Each row is a point. Before rounding, the points of a table are all equally far from one centre. They may lie mostly on one side of it. Where is the centre, to within rounding?
In the rows, 128 means zero.

Points (9 x 3):
[[189  93 143]
 [197 135 158]
 [196 117 157]
 [151 161 187]
 [174 153  81]
 [193 147 161]
 [136  67 113]
 [163 152 187]
 [147 195 122]]
Centre: [137 131 130]

Points (14 x 9):
[[140 147 177 151 198 127 106  88  56]
 [155 182  92 168 171 143 154  75 123]
 [119  90 173 174 107 133 166  54 132]
 [154 140 190 100 145 154 169 148 218]
 [ 79 165 156 148 142 122 124  30 175]
 [185 116 161 171 171 170  90  91  96]
 [118 180 178 137 150 192  91  46 151]
 [104 119 171 197 196 133 142  85 133]
 [117 118 144 105 226 153 146 145 159]
 [175 196 175 158 160 188 154 100 101]
 [205 152 178 178 154 166 110  86 102]
 [ 78 183 122 137 163 182 150  81 125]
 [140  88 157 187 160 156  80 109 166]
 [146 204 162  67 165 187 148 127 108]]
Centre: [138 146 161 119 137 123 126 110 137]

Points (26 x 20):
[[154  95 192 108 136  92 111 102 123 100 153 120  95  81 125 140 104  94
   49  74]
 [150  78 207  75 117 146  95 137 178 102 121 128 127 148 144  56 102  82
   81  75]
 [124 102 121  86  39 149 127  90 171  80 147 117  88 119 197  69 145  84
   94 101]
 [148  89 138  82 103 131 165 118 129 105 100 141 114 102 168 155 147 127
   38  63]
 [159  97  91 101  89  99  92 131 137 125 155 102  79  71 110  94  95  76
   97  72]
 [140 166 200  33 110  95 143 122 135  52 108  74 142 153 141 134  97  68
   93 121]
 [108 153 158 146  40 132 150 113 139  84 101  96 127  55 108 121  78 102
   68  84]
 [150  95 187 110  63  83 157 153 131 108  76 108 119  56 151 110  80  34
   99  54]
 [184 123  86 102  84 127 178 106 138 102 126  91 104 133 196  74 107  39
   77  74]
 [158 108 140  89  72 134 116  92 176 124 121  57 141 115 126 106 179  64
   37 134]
 [ 87 170 116 115  85 113 147 145 145  73 121 127  90 113 193  80 165   7
  107 114]
 [ 92 166 147  89 119  79  76 116 122 146 142 100  69 100 158 116  66  60
  100  77]
 [162  64 176  81  98  90 167 137 142  85 127 159 177 137 199 131  92 119
  136  86]
 [180  94 131 100 164 139 163 106 104 124 117  91 143 114 101  51 102  80
  124 139]
 [122 116 149  78  25  82 138 181 149 116 168 114 135 134 134 132 130 116
   99 145]
 [148 184 148 109 147  78 124 128  83 147 146 112 125 109 166 160  53  81
  107 126]
 [129 121 132  83 109 110 108 136 150  50 158  76 170  70 143 142  59  84
   72  98]
 [148 135 146 151  54 136 163 126 162 112  93 125 122  98 139 143 141 153
   58  50]
 [ 88 109 141  74  47 148 167 149 161  93  71 102 141  79 166  73  69  45
  137 104]
 [149 100 119  98  99  68 144 147 151  92 126 113  67 108  96 103  80  41
   81  74]
 [135  91  87  82 107  34 109 155 119 102  77 126 109 137 182 121 117  95
  151  76]
 [151 115  82 105 104 106 151  96 129 102 146 169 129  93 200 142 104  38
   74  75]
 [120 108 106 106  54  88 147  74 137 122 122  54  69 120 182 131  67  76
  105  80]
 [164 113 188 141 144  34 118  96 143 128  73  80  96  83 121 108 100  56
  147 128]
 [152  94 170 113 115 112 164 126 126  78 149 159 139 159 183 167  70  37
   85  95]
 [144  99 155  88 130  90 167  90 114 168 111 125 125 132 202  89 128  49
   72  41]]
Centre: [129 130 147 118 108 113 134 121 153 117 109 106 137 120 154 118 121  80
 122 106]

Points (29 x 24):
[[173  95 199  44 111 179 140 151  73  47 139 171 131 140 162 141 169  96
  136 149 165  91  91  79]
 [116 126 189  64  57 188 105 137 144  89 173 154 110  96 144 129 134 119
  162 112 120  96 132 156]
 [138  83 199 126  99 148 179 192 112 126 152 121  90  92 173 152 168 123
  151 180 124  51 145  80]
 [168 162 213  84 116 200 107 141  94  68  91 166 111 150 144 165 128 109
  102 158 174  97 139 158]
 [129 126 208  75 126 182 102 149  93 141 129 174  82 122 124 166 189 159
  169 153 173  66 115 141]
 [134  86 146  90 116  93 173 153  99  39 136 178 112 144 120 142  93 104
  107 153 167 101 187  72]
 [125  50 181  77  81 109  99 202  92  90 121 180 126 143 133  90 126 130
  158 163 129  40 143 110]
 [140 115 163  70  75 124 140 158 133  91  74  99  68 100 139 145 141 131
  187 180 146  80 158 126]
 [124 162 218  95 149  97 108 177 105  66 146 193 132 118 110 106 184 147
  115 202 149 106  98 162]
 [117 139 164  63  97 124 201 120  84  81 118 115 112 109 117 107 154 135
  148 168 142 146 125 147]
 [140 124 210  92 120 107 117  99  86 137 132 159 107 129 103 118  99 109
  141 173 123 115 196 118]
 [149 144 164 105 128 136  97 166 120  84 154 147 100 110 171  56 171  94
  114 120 161 118 153 120]
 [154 153 180  69 129 138 129 180  58  52 163 188  61 146 159 161 163  93
  127 203 136  79 133  73]
 [158 131 246 149 106 137 116 162 145  88 191 175 135 161 126  98 118 103
   84 176 152 116  92 106]
 [146  76 164  52  96 147 147 179 111  88 186 172 103 128 154 147  82  89
  138 149 127  96 153 123]
 [108  96 174  65  93 185 129 164 117  68 154 121 132  84 162 150 115  87
  179 180 175 102 138  85]
 [119 127 242  79  83 110 161  93 129  73 104 164 148 163 102 159 123 137
  131 180 167 108 136  76]
 [ 92 173 208  90 151 169 131 156  91  89 178 136 107 145 126 114 163  59
  141 153 121 103 169 110]
 [148 107 171  23  93 177 156 200 108  71 133 153  94 124 141  96 132  95
  113 160 109  99 143  99]
 [141  96 197 109 100  97 160 181 142  82 145 140 114 140 184  93 201 105
  172 143  98  79 149 106]
 [166  81 189  75 140 134 212 138 120  83 130 154 111 134 127 165 164 109
  136 161 173 122 137 140]
 [169  95 182  98  55 138 123 138 143 109 161 150  86 121 165 105  93  80
  180 163 172 121 118  89]
 [155  81 237  84  73 122 128 192 143  69 121 161 103  66 109 131 154 125
  114 153 150  83 137  77]
 [101 157 180  60  98 129 104 153 114  88 121 174 109  91  96 214 136 132
  149 121 147 106  94 106]
 [182 121 209  72 166 169 176 164 143 122 120 198  90 119 139 176 153 120
  176 121 111  85 126 138]
 [178 129 249  55  83 141  90 177 103  76 145 160 101 151 121 125 162  97
  150 193 131  88 113 131]
 [179 154 176  76 119 129 144 203  85  53 182 161 132 124 119 144 130  79
  134 168 204  70 105 134]
 [145 130 212 138  66 152 147 135 127  29 158 113 138 123 159 134 165  77
  168 143 193 113 120 113]
 [166 117 222  36  93 148 174 166 112 105 139 132  92 110 166 107 158 110
  145 187 153  84 113  86]]
Centre: [141 138 175 130 119 152 141 153 116  69 131 170 112 130 117 121 127 139
 160 160 132  82 120  99]

Points:
[[139 130 153 109 163 173 157 114  84 145 162  80 169 163 135 117 162 147
  133 104 128 110 194 140]
 [166 106 128 141 108 171 105 145  71 136 167  65 196 101 180  78 118 177
   99 141  90 113 164 107]
 [146 109 154 123 142 147 170 148  94 145 155  61 175 157 165 110 132 161
   75  98 110 134 158 132]
 [174 123 143 126 130 109 146 136  81 174 137  48 160 176 157  89 106 159
  129 149 110 128 179 123]
 [182 106 134 108 167 159 158 146  90  92 125  93 249 155 172 125 100 147
   70 155  98 145 162 137]
 [157 111 142 172 124 144 126 109  73 168 145  54 201 128 168 131 154 137
  148 141  95 145 171 164]
 [170  65 137 107 129 110 145 183 139  74 157  62 214 131 149 104 159 169
  115 134 105  96 192  88]
 [182 144 133 154 108 179 117 138  67 157 176  37 188 164 149  99 129 145
  101 143 112 130 163 134]
 [170 132 130 122  99 160 143 182  84  96 122  44 174 113 164 107 159 154
  114 129 105 148 175 168]
 [172  98 122 131 143 183 160 147  87 127 160  94 181 157 162 122  82 175
   92 153 119 112 183 131]
 [193 133 126 111 142 174 126 159  87 112 141  52 168 147 177  84 120 125
   76 170 131 105 172 148]
 [168  99 100 127 158 124 128 154  61 103 132  85 176 160 153 108 172 118
   86 158  90 143 193 130]
 [167  91 110 125 153 131 142 115 111 180 165  70 170 125 159 102 152 128
   90 138  84 134 161 130]
 [179 126 115 105 106 152  84 141 148  97 148  76 153 111 156  58 101 178
   94 135  93 128 169 121]
 [151 122 121 135  81 159 116 175 115 116 184  79 168 123 203 116 124 137
  124 127  64 138 174 126]
 [190 107 107 117 120 160 128 125  75 143 152  59 225 128 164 102 137 163
  127 170  86 143 223 125]
 [156  95 119  95 155 162 133 188  78 129 134  54 175 140 167  88 135 146
  117 109 128 121 157 133]
 [218 115 131  88 123 143 144 126 108 124 150  60 168 154 191 114 133 135
  124 134 137  96 181 155]
 [183  96  97 129 153 138 162 175  77 127 147  61 202 132 207  88 144 112
  113 148 108  97 181 119]
 [181 140 123 123  81 138 100 141  83 150 144  87 151 182 128 118 115 160
  114 172 132  94 148 137]
 [212 117 135 117 126 134 136 127  94  98 142  34 166 147 169  80 128 168
  129 155 109 118 214 125]
 [183 113 140 118 162 162 135 137  84 137 138  52 162 107 157  96 162 132
  121 129  82 116 180 134]
 [166 115 123 144 139 173 184 164 133 120 155  68 171 121 137 100  94 162
  115 118 148  76 194 134]
 [186 100 122  98 146 161 139 158  76 172 176  72 214 132 170  79 111 142
  115 141 117 122 179 150]
 [152 128 137 131  82 133 143 186  77 102 158  84 172 157 165 110 133 142
   94 156  58 112 194 126]
 [179 119 127 160  98 163 147 170  87 143 157  72 227 147 207  95 115 159
  100 137 102 142 207 144]
 [197 147  85 132 146 130 116 156 111 138 129  39 180 168 163 119 145 150
  105 116 110  89 169 122]
 [179 146 124 149 121 208 155 128  88 114 155  62 165 103 165  86 133 155
  122 157 116 181 174 112]
 [174 108 131 155 140 130 173 136  55 112 152  73 184 145 191  58 107 113
  147 138  87 167 184 112]]
Centre: [152 137 127 140 122 134 136 134 130 103 146 105 218 144 146  85 139 135
 139 152 126 128 153 122]

Points, 27 rows:
[[ 80 120  79 204 132 144 164 145  87 133 169 169 142 120 133 124 165  24
  140 117  55 161 193 153]
 [ 49 182  36 162 111 122 128 187  98 159 171 185 169 125 144 168  99  44
  151 119  70 182 109 138]
 [133 158  73 183 109 114  90 125 109 167 168 194 162 107  99 135 112 102
  208 136 132 132 184 140]
 [ 80 137 100 108  56 119 121 109  80 117  64 197 111 168  40 121 127 101
  179 106  65 131 125  88]
 [135 159  77 181  96  90  80 127 113 176 171 221 140 149  73 187 134  42
  135 135  55 121 171 137]
 [ 87 197 142 171  76 137 147 204 113 166 126 174 146 142 124 105 210  51
  176 113  95 169  90 129]
 [120 163  56 162 103 106 133 141 116 146 166 218 109 106 150 191 145 135
  130 133  72  68 144 118]
 [ 64 179 146 203 143 104 168  95 121 162 181 185 150 125 152 179 133  84
  170 107  90  99 101 155]
 [140 146  58 216 139  73 109 140  76 167 146 159 200 139 136 105  88  80
  166 126 158 140 128 135]
 [ 73 110  36 120  66 140  63 166 100 135 186 189 123 143  87 182  95  98
  134 100  89 184 115 136]
 [149 137 147 215  61  91 130 153  97 185 126 164 154 156 129 171 142  74
  190 148  69 122 161  91]
 [144 126  42 201 134 158 119 146  95 189 206 192 124 159  96 161 101 121
  165 114 156  95 108 163]
 [112 174  69 170 194 101  97 147 178 136 176 192 126 117 129 178 122  46
  108 164 117 167 134 134]
 [118 174  70 187 129 125 124 193 107 151 178 157 142 145 145 160 174  66
  200 133 103  52  75 118]
 [ 95 146  47 164 125 162 136 160 126 226 141 187 135 174 155 161 124  76
  216 128  86 177 131 171]
 [117 130  76 121 141 137 119  85 117 102 196 136 129 134 168 159 116 101
  185  98  86 112  97 140]
 [ 53 161  76 211 127 115  73 161 134 180 166 134 124 161 114 151 139  81
  207 119  57  81 108 153]
 [102 167  83 166 123 164 114 141 109 168 181 190 137  87 112 224 174  82
  178 134 133 143  91 132]
 [ 87 166  91 177  80 151 105 149 103 126 139 163 181 117 105 220 142 106
  182 138  63 107 128 101]
 [ 40 206  78 218 157 118 107 146 144 175 173 147 123 123 127 148 120 102
  169  99  67 121 138 124]
 [128 152  96 189  81 116 100 151 122 186 170 181 196 123 197 155 127  94
  132  99  83 130 146 129]
 [108 133  56 194 106 167 125 104  80 205 139 194 144 120 108 167 148 128
  136 104 108 111 133 207]
 [120 164  70 149  87 107  99 134 141 181 199 125 126 196 169 140  90  46
  195 137  89 150 149 111]
 [ 82 108  69 176 163  88  86 121  68 172 117 219 151 169 102 180 137  94
  164 142  89  33 129 162]
 [ 43 186  28 163 111 158 152 143  78 195 159 175 135 176 131 131 143 138
  150 178 171 147 112 158]
 [103 190  72 201  85 138 104 128  94 143 155 189 167 121  88 165 142  19
  192 148 104 106 114 122]
 [113 160  77 179 118 177 150 161 137 156 163 172 169 142 103 149 142  93
  133 155  15 148 153 164]]
Centre: [ 86 126 107 142 126 120 133 154 109 161 126 161 122 171 108 142 130  79
 123 123 125 125 124 120]

Points (27 x 24):
[[171 171 113 140 122 195 114 164 126  76 170 157 152 214 116 127  97 161
  215  56  94  94 127 161]
 [145 145 104 175 110 186  82 166 102  85 191 195  93 168 118 143 106 208
  182  63 121  79 145 153]
 [103 142 104 145 152 166  73 188 121 137 175 151 145 222  87 132  86 202
  222 119  97  91 130 142]
 [130 105 146 139 113 174 102 229 112 108 178 110 153 188  96 111  83 156
  180  63 109  96  87 172]
 [180 165  98 184 161 203  90 173 121 148 152 120 149 163  94 142  71 166
  156  99  89 115 154 122]
 [154  85  69 181 143 189  71 154 119 114 168 129 108 123  95 137 133 227
  183  97 138 107 171 164]
 [132 171 113 171 163 212  83 157 166 126 188 131 126 193 114 150 109 158
  233  55 129  70 167 142]
 [163 164 105 152  96 216  84 155 135 129 141 172 163 189 101 114  64 168
  166  91  95 111 118 159]
 [133 167 142 180 139 217  80 139 141 114 185 156 124 192 128 106 146 200
  132  71 109 130 124 160]
 [130 161 130 147 134 191 104 115 153 131 220 153 110 147 114 149  93 176
  178 103 163 131 122 123]
 [200 139 114 193 120 202  70 158 123 155 146 136 156 151 109 175  79 144
  177  80 120 133 134 159]
 [125 136  78 168 119 228 120 167  99 127 166 132  96 213  86 130 109 172
  193  80 126 108 100 157]
 [154 151  86 201  88 198 110 171 107 136 180 120 105 139  86 134 128 179
  174  65  73  89 158 141]
 [116 158  81 178 120 213 101 165 156 128 180 125 105 197  99 130 122 207
  150  76 102  82 181 163]
 [131 120 117 166 100 221  38 184 147  94 188 146 137 168  80 134 106 185
  219  77 125 134 114 159]
 [143 151 109 188 105 205  59 119 158 116 205 143 123 202  90 135  67 140
  180  66 135  81 164 131]
 [131 107 129 188 148 177  93 210 160 107 223 151 106 216 116 109 149 147
  206  55 115 106 127 137]
 [195 151 108 183 138 170 107 170 130 119 203 121 133 176  78 166 116 162
  155  51 113 123 152 137]
 [185 141 101 154 100 188  81 171 133  85 187 119 146 180  78 163  91 164
  156  75 122 125 162 189]
 [119 136  71 164 127 214  75 140 114 140 189 125 147 175  83 120  96 212
  171 111  92  68 119 127]
 [132 150  90 183 139 179 103 162 128 156 211 125 129 168 136  98 133 195
  142  64  84 102  95 123]
 [123 160  92 210 109 179 109 156 141 132 189 117  98 206 100 131 135 209
  162  64 145 133 161 145]
 [141 145 110 132  85 181 122 174 103 115 215 112 175 135 136 116  96 169
  168  94 133 144 158 136]
 [151 176 105 174 135 197  69 166 114 131 212 137 136 159 100 149 117 179
  199  68  93  77 126 178]
 [127 132 102 172 176 202  94 133 100 108 206 135 154 158 105 113  96 163
  149  57 125  31 133 154]
 [162 148  95 169  96 215  72 185  97 132 177 127 120 187 118 154 110 186
  177  59 144  79 154 165]
 [161 173 137 142 107 211  92 139 114 126 171 144 136 229 144 125  90 174
  194  77 112 102 133 161]]
Centre: [118 116 117 178 127 157  93 152 138 102 146 128 139 164 127 128 121 145
 177 101 121  99 137 141]

Points (27 x 24):
[[148 146 114 139 127 179 126  72 203  58 139 181 100 140 172 183 156  71
  190 161 108  62  75  84]
 [148  99 103 139 107 170 122 117 202  57 118 201 120 190 185 221 115 181
  146 119  76  90 115 165]
 [117  94 116 138 143 178 138  87 214 112 154 164 111 178 168 196 184 122
   87 150 118  72  68 143]
 [124 111 125 106  91 140 131  62 208  58 124 139  78 138 165 189 139 131
  168 122 151 127  87 102]
 [117 120  77 171 173 190 144 112 246  83 159 166 113 117 212 183 132 127
  144 127 144  99  87 118]
 [118 111  87 166  74 179 137 109 213  48  80 166 111 116 176 172 139  79
   97 122 112  81  90 119]
 [145 126 123 113 130 199 140  97 223  99 112 209  76 173 185 158 139  89
  126 169 137  83  93 125]
 [138 137  78 150 117 144 122 120 230 123 132 170  55 132 210 186 106 146
  152 122 159  76  95 103]
 [121 103 124 130 106 199 138  62 195 130 145 110 103 178 179 210 140  66
  164 164 109  91  76 131]
 [147 127 141 156 107 219 118 116 200 137 160 180 130 132 202 204 167  97
  197 120  78  45 102  90]
 [121 131 106 138 105 225  97  93 219  61 136 160  85 153 184 191 154 137
  116 135 112 106  88 128]
 [172 121  84 211 113 208  77 135 241  80 129 151 109 135 212 178 136  84
  162 108  80  88  99 124]
 [148 171  90 156 116 196 107 119 196  90 147 165 108 123 195 214 160  94
  138 154 164 131 126  94]
 [147  91 113 126 106 175 164 122 224  65 139 197 116 193 189 178 157 106
  147 135 110  80  71 107]
 [ 97  89  94 169 142 200 142 144 224  79 146 164  88 150 147 188 157  80
  152 158 145 134  79 132]
 [142 143 101 112 109 156 103  91 196  29 131 186  65 162 205 209 157 148
  144 135 134  71 127 140]
 [101 113  99 105 110 153 134 162 207  91 164 176  98 155 168 205 137 106
   93 107 107  94  80 125]
 [ 94 170  69  86 129 164 123  92 209  51 144 133  81 146 125 186 155 116
  159 156  88 113  89 125]
 [126 130 102 144 132 141  80 102 201 120 149 166  89 157 195 187 135 126
   95 100 105 130  46 129]
 [131 133 110 123 155 158 148 113 189  57 108 161 155 154 214 192 129 127
  140 170 114  69  75 108]
 [123 144 133 149  73 154 142  98 194  67 169 168  94 181 184 196 149  94
  137 115 103  71  74 129]
 [126 134 130 102 119 186 135 118 165  46 112 181 134 130 204 139 167 105
  124 163  66  68  66  96]
 [106 157 104 122 114 170 123 122 237  95 129 148 105 133 168 175 103 106
  115 130 145 116  99 130]
 [150 168 148 164  83 184 148 146 217  78 100 178 109 129 200 157 146 139
  135 131  93 117  99 101]
 [110 115 104 119 136 205 121  72 220  25 130 176 103 196 162 185 130 100
  130 122 125  81 116  97]
 [110 129 118 143 117 171 121 116 198  89 132 160 128 144 195 210 135 154
  141  90 125 107  62  86]
 [135 146  95 118 100 122 110 125 195 123 166 166  96 140 216 156 113  75
  133 144 141  93  73 139]]
Centre: [137  97  83 158 153 151 138 106 135 116 125 143  91 148 168 132 159 111
 159 110  74 102 178 122]

Points (29 x 24):
[[194 126 181 146 116 125  89 117 113 234 183 163 126  76 150 100  62 130
   81 141 172  71 183 123]
 [163 162 138 175 123 122  41 129 145 209 137 100  78 152  78 104  99 145
   83 106 149  77 165 160]
 [118 161 178 157 171 121  91  85 102 186 151 111 118 115 109  73  85 130
   88 121 126 145 205 155]
 [150 169 167 151 141 139  85 112 161 171 156 142  85 106  99 152  27 164
  127 182 193  80 213 181]
 [178 102 185 180 110 152  97 105  94 209 127 127 115 119 100 151  25 193
  102 101 183  81 165 105]
 [193 133 163 185  95 102  76  90 158 226 147 117  68 157  88 117 103 160
  130  84 172 103 191  96]
 [174 151 172 141 178 147  87 135  98 192 190 123  73 118 132 121  91 181
   56 146 154  67  99 156]
 [159 172 214 156 136 142 119 176 147 171 142 100 129 135  90  97  86 105
  135 162 189  52 127 152]
 [132 136 178 149 158 139  86 165 125 216 182 164 107  94  78 102  68 156
  146 157 145  50 177 185]
 [144 164 196 151 145 163  83 121 112 214 130 128  28  83 101 113 109 163
  142  89 189 119 166 169]
 [149 111 153 156 113 127  54 159 133 225 157 162  82 163 130  57  57 178
   64 120 157 102 174 135]
 [118 168 172  93 139 172  83 117  86 198 171 124 138 128 110 130  42 179
  137  81 159  54 123 157]
 [150 111 181 179 152 133 121 137 112 209 118 130 113 125  66 106  19 176
   97 132 146  88 161 167]
 [176 132 182 155 165 172  64 120 106 243 143 102 106 149 111  86  87 178
  128 116 112 108 138 140]
 [104 162 129 154 115 156  54 132 107 191  89 126  75 180  82 113  66 161
  133 133 152  77 179 126]
 [167 128 117 136 157 139  86 177 138 194 175 116  72  86  99 148  89 154
  104 130 140  43 192 176]
 [151 154 214 156 179 134  48 124 117 167 166 145  96 158  99  68  85 207
  152 116 136  99 139 169]
 [127 168 174 154 161 141 115 160  95 198 119 112  99  93 103  91  97 118
  156 120 205  67 175 169]
 [191 144 217 135 130 114 105  83 146 170 144 150 134 164 102 108  90 120
  129 141 163  41 194 142]
 [120 141 224 120 103 144  25  92 121 211 126 152  87 135  77  93  73 181
  143 132 142 126 170 142]
 [103 110 193 131 140 147  63  80  92 226 132 125  97 157  90 107  46 176
  135 135 183 121 166 150]
 [139 139 224 168 172 152  64 141 153 171 146 126  61 128  87 104  39 166
  136 134 175  87 181 146]
 [113 135 178 169 149 163  67 135 136 201 161 132  85 121 149 128  92 150
   87 107 226  62 144 176]
 [173 127 196 131 130 126  51 117  92 189 131 124 157 171  82 147 105 172
  128 109 172  64 183 114]
 [136 128 156 164 131 192  43 103  89 205 118 140 105 105 152 121  85 159
   91 124 161  93 181 177]
 [168 142 189 146 119 130  63 115  94 167 136 100 125 130  81 101  65 187
  140 123 118  23 166 116]
 [114  68 168 190 120 165  74 177 122 171  97 173 143 104 115 121 132 134
  141 167 184  94 159 156]
 [146 146 220 187 144 167  40 147 161 174 159  81  98 117  69 114 118 165
  136 128 193 109 129 142]
 [139  99 153 127 111 154  73 150 101 157 176 162  83 197 104 153  53 181
  149 122 173  87 180 200]]
Centre: [145 129 142 127 110 134 114 126 145 153 156 142 110 114 121 116  99 168
 136 134 161 123 139 121]
